Each point is reached from the start by the listed moves, each made once or not at all, plus a little noise. Say if it took an odd or an even number of moves. Then give how often each move was made.

Moves:
(1): [  3 -12 -11 -28  16]
(2): [ 27  28   2   2 -45]
Start: [ -6 -33   5 -28 -20]
Points:
[ 24 -17  -4 -54 -49] -> even (1, 1)
[ 21  -5   8 -25 -64] -> odd (0, 1)

Moves:
(1): [ 10  15 -17  -9  35  32]
(2): [ 19  25  15  15   6 -18]
(3): [-17  18   5  20 -55 -11]
(4): [-17  13   4  48   3 -25]
Start: [-22  18 -14  17  -7  11]
Points:
[ -9  77 -10  42 -20  13] -> odd (1, 1, 1, 0)
[-22  17 -13  17  -7  11] -> even (0, 0, 0, 0)
[ -9  72 -10  72  38   0] -> odd (1, 1, 0, 1)

Moves:
(1): [  9 -18   5  33 -48  27 -15  42]
(2): [-17  -9  -4  27  36  27  16  28]
(3): [-16  -1  -2  -5   8   7  27  -6]
(4): [-15 -37  -9   2  13  29  20 -18]
(5): [ 15 -28   4 -12 -25   5  26  -9]
(6): [ 12  -4   4 -16  16  22 -34 -13]
Start: [-14   7  11   4  -1   0   7  10]
Points:
[-16 -32   7 -10  27  51  -7 -19] -> even (0, 0, 0, 1, 0, 1)
[-36  -5   9  11  58  56  17  21] -> odd (0, 1, 1, 0, 0, 1)
[-31 -66   1  21  24  60  68  11] -> odd (0, 1, 0, 1, 1, 0)
[-20 -13  13  33 -41  36  17  44] -> even (1, 0, 1, 0, 0, 0)
[  5 -54  20  35 -21  80  -1  59] -> even (1, 1, 0, 0, 1, 1)

Moves:
(1): [-11   4 -14  11  -3   6 -24 -15  19]
(2): [-17  49  21  -3   2   5  10  -6  12]
(3): [32  1  8 18 -1  1 -6 28 12]
(4): [  9  24  20  47 -12   9  10   8  19]
(5): [  1   5 -28  -6   0   0   1   2   4]
(6): [ -3  -9 -18  -7  15  28 -11 -25  -8]
(7): [ 14  -5  -9 -17  -9   0   6  -1  -3]
(8): [-16   8  -2 -22  -1  32  18  30  -2]
(9): [  0  -3   7   9  11  -6   4 -11  17]
Start: [-13  10  17 -13  -2  27  -8 -11  23]
Points:
[  8  85  52   8 -24  78  29  49  62] -> odd (0, 1, 1, 1, 0, 0, 1, 1, 0)
[-25  73  38   1   4  66  -6  16  80] -> odd (1, 1, 1, 0, 0, 0, 0, 1, 1)
[ 20  -2 -15 -10   0  60 -43 -25  42] -> even (1, 0, 1, 0, 0, 1, 1, 0, 0)
[-26  87  29  -5 -15  67  43  12  74] -> even (0, 1, 0, 1, 1, 0, 1, 1, 1)

Moves:
(1): [ 22   7 -10   2  -3   9  14 -18  16 -14 -28 -16  20   2]
(2): [  0  11   3  -2 -11   9   2   9  28 -15 -12  15   2  -5]
(3): [ 26  24   5 -38 -43  26   4   1  19  -7  -4   2 -27 -15]
(4): [ -1  -1  -9  16  16  14 -12 -49  -5 -15 -13  -8  25 -28]
(5): [ 19  47 -10 -33 -29  24  17  -2  13   4 -27  12  11   8]
(6): [-11 -41  45  16 -17  10  12 -66  21  27  33 -10 -35 -27]
(7): [-13  10  -6 -11  -3   4  -5  28  -2  -9   6  -8   2  17]
(8): [  5 -14 -23   9 -20   6 -13 -56  -4 -14   0 -13  33 -53]
(9): [-15 -25 -15 -20  19 -15 -15  10 -11  42  44 -20 -25   1]
(10): [ -5 -34  63  -9  16 -24  -6   0   2  58  39 -12 -35 -18]
(11): [  0  14  20 -21  -7   1  48  23   1  18  18   8 -26  -5]
(12): [-26 -20 -25  38  56 -23   5  53 -57  12 -48 -14  26  31]
Start: [-10  22 -13  17 -10 -14  23  -6  25 -13   3   6 -23 -11]
Points:
[ -9 -13 -31   1  25 -34  27 -20 -17  72 -21 -55   6 -43] -> even (1, 0, 0, 0, 1, 0, 0, 1, 1, 1, 0, 1)
[-48 -31 -16  23  54 -33  42  -7  -2  53   9 -60  -2 -64] -> odd (1, 1, 0, 1, 0, 0, 1, 1, 1, 1, 1, 1)
[ -10    3  -44    9  -41   36   26 -109   24   19  -21  -27  -11 -106] -> even (0, 1, 1, 1, 1, 1, 0, 1, 1, 0, 0, 1)
[  0  47   9 -15  -6  24  33   3  27  21 -66   2 -19 -38] -> even (0, 1, 1, 1, 1, 0, 0, 0, 0, 1, 0, 1)
[-41 -18 -41  26  -9  -2  40 -61  15  40  -7 -22  -9 -62] -> even (0, 1, 0, 0, 1, 1, 0, 1, 1, 0, 0, 1)

Moves:
(1): [ 17   0  -2  -1  -4  -5  -1   2  10 -17  19  17 -18  -9  13   6   3   1
  -1]
(2): [  7   2  -6 -12  -2   2 -10   7  15   8  -3   1   4  -7  12  -6  -5  -7
   6]
(3): [-15  -1  19  -6   7  -2 -10  14  23 -23  20   7   4   7   6   2  -2  -1
   6]
(4): [-8 -9 -8 -4  2 -5 -8  5 10 -7  4  4  5 -3  7  1  2 21 17]
(5): [  2  15 -13   2  -6  -7  -3  -3   9  13   1   4   2 -17  -2  -8 -13   6
 -10]
(6): [  3   3  -9  15   2   5   0   2  -5  -2   3   2  13   2   9  -5   9  -8
 -12]
(7): [ 7 -6  1  0 10  3 12 -4 -3 -5 -7 -3 -7 -5 -4 -9 -2  4  5]
(8): [  0   1  10  12  -7   1   1  15  10 -38  -4  -7   5  11   2  -3  -5  -3
  19]
(9): [ -6  11  -5  19  -2  -2 -12  -8  -8   3  -2 -10   5   4  14   4 -10  -9
  14]
(10): [ 15 -16  -6  -6  -7 -17  15 -15  -3  -2   3 -15  -1  -9 -11  -6  -9 -14
  14]
(11): [  3  12   2   4 -22 -10 -19 -16 -14  -9  -6   8  13  -7   7  -8  22  -9
  -3]
(12): [ 12   1  -7   6   0 -13  27  -6  -3 -13  10  21  -8   2  -6  13   5   2
   1]
(13): [  5  -2  12  12 -15 -30 -15 -31  25 -13  -8   7  -5  -5 -15   0  18   5
  17]
(14): [ -6  -5 -10   3 -14  -5   2 -12  11  -9  -5  10   4  15 -13 -11 -24   9
  11]
(15): [-14 -12  26   3  -6 -11   0  12  18 -26 -17  -3   0   2  -2 -11  -4 -15
  10]
(16): [ 10   2   0  23   2   3 -12   2 -12   3  -1  22   7   3   5  -3 -10  -8
  -9]
(17): [  1  -6 -12   4  15  12   6   7   5   1   0  19  12  -1  -1   7 -25  -1
 -28]
(18): [ -8  -2  13  -1 -10  13   0  -4  -2   5  -6  -9   3  -7  -4   4  -1  -3
   5]
Start: [ 11 -10  22  -1  21 -11   2   1  -6 -10   5  -4 -14 -10  24  -8  10  -8
   7]
Points:
[ 15  -4   1  35  27 -15  -7   5  24 -40  21  63  13  14  42  -2 -60 -23
   7] -> odd (0, 1, 1, 0, 0, 0, 0, 0, 1, 0, 0, 1, 0, 1, 0, 1, 1, 0)
[  20  -22   67   24  -10  -53  -13    2   58 -106   -6   10  -32   -8
   22  -15   20  -18   52] -> even (1, 0, 0, 0, 0, 0, 0, 1, 0, 0, 0, 0, 1, 0, 1, 0, 0, 0)
[-10  -3  32  20 -12 -54 -37  -7  51 -90  12  29  -5 -23  47 -43 -18  -1
  56] -> odd (1, 0, 1, 1, 1, 0, 1, 0, 1, 0, 1, 0, 0, 1, 1, 0, 0, 0)
[ 51  -7   7  65  -6 -10  18 -10  -7 -93  11  75  11  -4  30 -18 -19 -24
  -7] -> even (1, 0, 0, 0, 0, 1, 1, 1, 0, 0, 1, 1, 0, 1, 0, 1, 1, 1)
[  8  13  45  51 -32 -47 -23 -19  27 -81  18  63  -2 -18  44 -19 -23 -36
  31] -> even (1, 0, 1, 0, 1, 0, 0, 0, 1, 0, 1, 1, 0, 1, 1, 1, 0, 1)
[   9  -28   67   53   -3  -32  -37    5   84 -121   -9   47   -1   -1
   36  -28  -57  -34   63] -> even (1, 1, 1, 0, 0, 0, 1, 1, 1, 0, 0, 0, 1, 1, 1, 1, 1, 1)

Moves:
(1): [ -5   4  12  -6  -6   2  -9   8   2 -13   9   9  -5  -8   0 -11   2  -3
  19   0 -18  -5  -1   1   2]
(2): [ 16  -4  10   0 -13  -2   9   7  10   4 -23  -4  -9  -5  -5   6  -1  -2
   9  13  16  -4   9  -6  -8]
(3): [-14  12  -1  -3  15   8   0  12   1  21  -9  -2  -9  12  22  -3   5  -8
  13  -3   9 -26  20  -8  -5]
(4): [ 14  -6  10  -1   9  -1   1  20  -8  -5   4  -8 -12  -1   3   4   3   0
   7   2   9   5  11   6 -10]
(5): [  7   9   7   9   7  -8 -15   5   2   3   2   8   8  -8  16   8   3   6
   1  -2  15   4   5  15  -5]
(6): [-12 -13 -10   4  -7  -5   6  -5 -14  -9 -13  -3 -17  -2   2  -9  -9  -9
   1  -2   7   0  10  -9  -6]
(7): [  8 -11  -5  10  -9 -16   3   3  -2  14  24   0  -4   3   4  -2   2  -2
  14 -11 -12   7 -11  11   1]
(8): [  1 -10   1  -1   7  -1   2 -12 -17   4  -1  10  11  -1  -7   7   9  -6
   1  18  -4   0  -5  -8 -12]
(9): [  4  -2  -7 -11  -4  13   0  -6  -3   9   0  -4  -8 -11   9  12  -1 -10
   1   5  21   6  -1 -12   8]
(10): [ -5   8  10  -8   6  -8  -6 -20  -6  -1   2  -3   8  12  13   9   0   8
  13  -3   2  12   5   6  -4]
(11): [ -1   5 -14   4   3  -1  -6 -18   6  -9  -1  -7  -3  -7  -1  16   6   3
   9 -14   3   1 -28  19  -4]
(12): [  3  -1  -8  -7   3   3 -19  19 -29   3 -19   7  -9  10 -11  -1  -5   5
   2  -9  -1   7 -19  -6   2]
(13): [ -3  -3  -4 -12   7 -10  16  11 -11  -2 -17  13  -3 -12   3  10  -8   7
 -16 -17  -8 -13  -9   1   5]
(14): [-11   1 -18  -7 -12 -20   3  -1   0   7  -2   7   3  13 -14   8   8 -12
 -13   2  -8  11   4  15   2]
(15): [  9 -17  -4 -10   6   3 -19  -6   7   8  19   4  -7   8   4  -4  -5  12
   2  13  24  -2   6  27  -7]
(16): [ 10  -3  -1 -14   5 -15  -6 -21 -13  -3   9 -11 -11   1  24  -4  -7  -1
 -21 -17  -2 -15  -6   0  -7]
(17): [  0   7 -17  -5 -13   7  15  10   6 -21   2   5  16  -5  -7  -6   8   8
 -16   0  18  -1  -2 -23   6]
(18): [-14   7  13  11 -22  -4 -21 -21  11   7  33  -4  -1   7  16  23  -9  -1
 -14 -27  -3  17   3   7 -29]
(19): [ -2  17   1   0   4  13   1  -8   0   7  -8   5 -15  -7  -6 -13  27  -3
   3   9  -9   0  -3 -14   7]
(20): [ -2 -15  -9 -15   6  10  -1  18   8  -5  -4  -2   8  -1 -13  -1  15   0
  -5  -9  -9   3  17   5  -2]
(21): [  4   7  -6   5  -4 -14   6  -3   2  18   3  -7   0  -3  -3   0 -13   5
   3   6   2  15  -7   6  -4]
(22): [  4   3   0 -22 -19  -4 -25   9 -15 -11   9  -5 -11   0 -23  12   2  20
  32 -13  -4 -10   2  26  15]
(23): [ 14   1 -14   0 -23   7   4   3 -12   5  12   5  -5   7  -3 -16 -16  -5
 -10  -3 -14   5   2  16  -3]
(24): [ -3  -4 -22  -2   5  12  -6  -1  16  -8 -13  -6 -17   3  -2   7  -6   2
  -2   6   1   7   6  -2   1]
Start: [  0  14 -12  -1   5   8 -10   2  -3   3  22 -11 -13  -9  10   3   7   5
 -13 -14  19  11 -12 -13  17]
Points:
[ 21 -28 -74 -40 -17 -24  -1 -40 -67  41  43  13 -70 -11  27 -10   5 -20
 -50 -16  12   8 -27  11   6] -> even (0, 0, 0, 0, 0, 1, 1, 1, 1, 0, 0, 0, 1, 1, 1, 1, 0, 0, 1, 0, 0, 0, 1, 0)
[ 22 -19 -88 -39 -59  10  14  23   1  16  15  -9 -31 -10 -15  -9  -6  -7
 -42  12  73  46  25   7   5] -> odd (0, 1, 0, 0, 0, 1, 0, 0, 1, 0, 0, 0, 0, 1, 1, 0, 1, 0, 0, 1, 1, 0, 1, 0)
[  16    1  -88  -88   -7  -16  -54   20  -62   24  -24  -30 -121   20
    1   22    2   25   10  -48   34    5    5   68  -10] -> odd (0, 1, 1, 1, 0, 1, 0, 0, 0, 1, 1, 1, 1, 1, 1, 1, 0, 0, 1, 1, 1, 1, 1, 1)

Moves:
(1): [ 12 -15   0   4  -3  28   7 -10  14  14  18  -3  -8  -2  -3 -16 -26  -6
   0  -5 -15  -2   4  13  -5]
(2): [-11  14   6  13   4  -1  28   3  13 -13  22  27  -5  12   0  20  -9   1
   0  -2  -9   1  -3  -4   3]
(3): [-13   8  33  -5  -5 -12  16  -4  15  -1  -2  -3  -2   7  11  20   0  -4
   1 -27  -9   6 -12 -19  -4]
(4): [  1   2  -5   3   8   4  -2   2  19   2   6  -1  -9  -2  18  -2  -3  -7
  16  -2  -6  13  -1  -9 -10]
(5): [ 10   9   4  -5  -1  -8   5   6   0   0 -11   6   5  15   0  -1  -1   9
   6   1  -2  -7   3  -9   3]
(6): [-11   3 -11  -1   9  -2   4 -16  -2  -7  -9  -1 -17  -3  -2   2   1   6
 -12   8 -17  16 -14 -13  -3]
(7): [-22   3   9   6   2 -14  -2   9  19 -14 -11  16 -20   9   3 -10   9   3
   0  -5 -24  -1   0  11 -21]
(8): [ 19  16   3   3   3  -1  -3  -8   6  -3   9   5 -25  -8   7   6  10   9
   3   2   7  17 -12  -5   9]
(9): [-10  -6   4  15   2 -28  16 -15 -18   0  -4  10  -5  -2   0 -22   1   9
   3  10   1  -3  -5  16 -14]
(10): [  6   7  -2  -2  -2   6   2   7 -20  25  13  -1 -11   8 -15 -12  -7  -6
  12   6  10 -11   3  12   1]
(11): [  1   4  15   5   7 -14  27  17 -13  11  -4  11  12   8  -5  14   6 -20
   3  -7 -16 -12   1   0  21]
(12): [ 20   6  -1   0 -16  10 -11   6 -16  -6  -3  14  20  -8   9  -5  26 -11
  -8  14   1 -11 -29 -17 -14]
(13): [ -5  20 -12   5 -17 -20  25   0   9  12  17 -28 -12 -11 -29 -24  15   9
   7  21   7  -2  -3  21 -20]
(14): [-11  10   1 -10  -3 -11  19  10  -7  14  -2   9  13   5  -4 -12  -7   0
  10 -20  -2   1 -10  24   9]
(15): [  1  -3  -7 -19  -6 -11  -1  -1 -30  15  31   0  -7   8   5   0  -9  19
  15  19 -13  -9  -7  18  -2]
(16): [ 18   2 -21 -18  -1  -9  22 -14  -6  -6  26 -11 -38  -8 -16   4   3  -4
  22  -9   2 -12   1  -2 -25]
(17): [ 19  18 -17  -8   5  -1 -11   1   4   8  36 -11 -24  -8   9  -3 -16   6
  -1  -7   6   3   2  -7  -5]
(18): [  1 -10   5  20  -6   1   1  12  11   2   1  -5  14   4 -22   2  12  -6
  -9 -11  14  19   6  -7   2]
(19): [ -5  -4  13   8  -8 -17  -1   9   4 -16 -20   0  26   5 -32  24 -14 -29
  -2 -10  -3  13  -5  -6  -4]
(20): [  7   2  12  25  -9   9  -1  19   8  -8 -27   6   5 -19  -7  14  -3   9
   3  -4 -19   9   9 -13   6]
(21): [  0  26   9 -22  14 -17  -4   7  -1  22  -6  21  18  -8  -3   6  10   5
   7  -2   3  -2   2  -7 -10]
(22): [ -3  -2  -2   2 -18  -1   7  10  15  22   9   6  -7  -2  -3   4  -8  -5
  -4   2   3   9  19  -6   8]
(23): [ 11  13   3  -5  -5   6   3 -15  -8 -14   6  -3  -7   1   0   5   7  -5
  -3   3  -7  10  17 -11  -7]
(24): [-21  -3   5  -9  -3  -3 -10   7   4  -1   5   7   5  -1 -11 -11  -8  -9
   9 -11   0   3   8 -13  12]
Start: [  7 -11  14   4   9  -7  -9  -8  -3  -4  16  11   1   7  16  37 -12 -32
  17  -6  20  -2   3   5  27]
Points:
[   7  100   24  -13  -10 -117  117   28    5   47   93   60  -65   41
  -83   64    3  -52   86  -13  -34   42    0   12  -17] -> odd (0, 1, 0, 1, 1, 1, 1, 1, 0, 1, 1, 0, 1, 1, 1, 1, 0, 1, 1, 0, 1, 1, 1, 0)
[  2  16  41  34   5 -48  30  23 -40  37  46  69  11   8 -26  46 -18  -3
  46   9   7   2   8  22  12] -> odd (0, 1, 0, 0, 0, 0, 0, 0, 1, 1, 0, 0, 0, 0, 1, 0, 0, 1, 0, 1, 1, 0, 0, 0)
[  40   56   25   -6  -52 -101   90    9  -44   51  119   10  -80   24
  -37   11   25  -37   62    3  -10  -24    0    8  -51] -> even (0, 0, 1, 0, 1, 0, 1, 0, 1, 1, 1, 1, 1, 0, 1, 1, 1, 1, 0, 0, 0, 1, 1, 0)
[ 42  72  26 -31  -4 -46  57 -28   4  50 121  78 -92  -1   0  32 -33 -30
  52 -24   1   3 -33 -53 -18] -> even (1, 1, 1, 0, 1, 1, 0, 1, 1, 1, 0, 1, 0, 0, 0, 1, 1, 0, 0, 0, 1, 1, 0, 1)
[ 64  74  19  41  -8 -65  94   2  15  -1  65  42 -19 -17 -66  56  -2 -66
  49  -7 -42  29 -12 -51 -57] -> even (1, 1, 0, 1, 1, 1, 0, 0, 1, 0, 1, 1, 1, 0, 0, 1, 1, 1, 1, 1, 1, 0, 1, 0)
